Rows are points. Examples show where two turns around zero, p and q, send a point. Where does a point land after both, in the order given? Backwards means that the second turn is done in reverse. Each puzzle has new turns, and all numbers are rounded.

Turn p:
-159 263 => -296 83
18 -168 => 128 -110
-28 -133 => 71 -116
169 38 => 97 143
Turn q:
-68 -309 => -216 231
152 137 => 27 -203
-63 157 => 165 -37
-21 15 => 24 9
Where do these land?
q, then p: 191 150 => 177 -166
p, then q: -236 -69 => -104 223
q, then p: 45 -81 => -73 -57

Turn p:
-220 19 -35 => -6 157 159
190 -113 -109 => 155 -69 -178
-6 -55 -236 => 237 47 16
-111 -7 137 => -151 85 33
-120 213 20 => -72 -46 230
267 -58 223 => -164 -174 -260
Turn q:
29 -57 -188 => -12 -195 -36
76 240 263 => 166 269 181
-201 -17 10 => -8 70 -189
96 -166 -84 => -146 -143 45
Where do these land?
q, then p: -262 54 -158 => 306 -39 -39
p, then q: 53 -200 -16 => 126 -165 10
p, then q: -37 85 79 => -39 88 -74
p, then q: 95 -169 204 => 93 -158 -214
q, then p: 151 229 -109 => -81 -122 -256

Turn p:
11 176 -88 -52 164 -174 => 231 13 -34 5 178 112
200 144 -98 -8 -208 20 => -55 116 -47 286 -31 113
-5 -86 191 76 49 95 => -57 -12 112 -149 -151 3
-107 217 -147 101 209 -159 => 301 -178 -71 4 133 121
190 117 -123 -251 -290 -39 => -65 298 -94 321 86 -28
122 -49 -139 126 316 -103 => 19 -171 61 -123 229 249
-101 -211 219 20 -144 32 => -161 59 -55 -172 -201 -149
-187 -37 115 -95 -15 191 => 16 -11 126 -46 -112 -254
-123 -270 70 81 -80 137 => -227 -113 3 -125 -129 -167
Turn q:
93 -118 -60 -150 32 -217 => -133 77 156 -76 56 -200
34 -92 -77 43 79 189 => 27 55 -220 -72 -39 -21
-24 -96 208 214 154 159 => 157 1 -166 127 -280 -35
-261 65 -44 21 -210 23 => 194 -112 101 -111 93 196
-193 94 49 -274 69 16 => 115 257 129 48 139 105
275 -153 192 31 -44 -38 => -225 -2 34 -3 -287 -76
77 301 -268 116 -80 -131 => -135 -276 -35 87 318 32
Where do these land?
q, then p: 140 -101 -10 92 67 177 => -25 -57 -148 178 102 -80
q, then p backwards: -462 -44 -134 38 191 -181 => -256 286 -73 -280 268 -27
q, then p: -94 -141 74 94 -113 235 => -169 123 48 242 40 -69
q, then p backwards: 162 229 -233 -210 -165 -107 => 244 -295 -208 -66 147 -1
p, then q: 172 28 94 -252 27 -183 => -62 70 -92 276 174 115
p, then q: 118 61 97 36 21 254 => 57 -62 95 45 -221 163
p, then q: -64 -97 13 96 79 -151 => -33 158 -32 -126 89 -33
q, then p: 29 65 100 105 -106 -43 => -142 -33 -7 -51 -107 -61
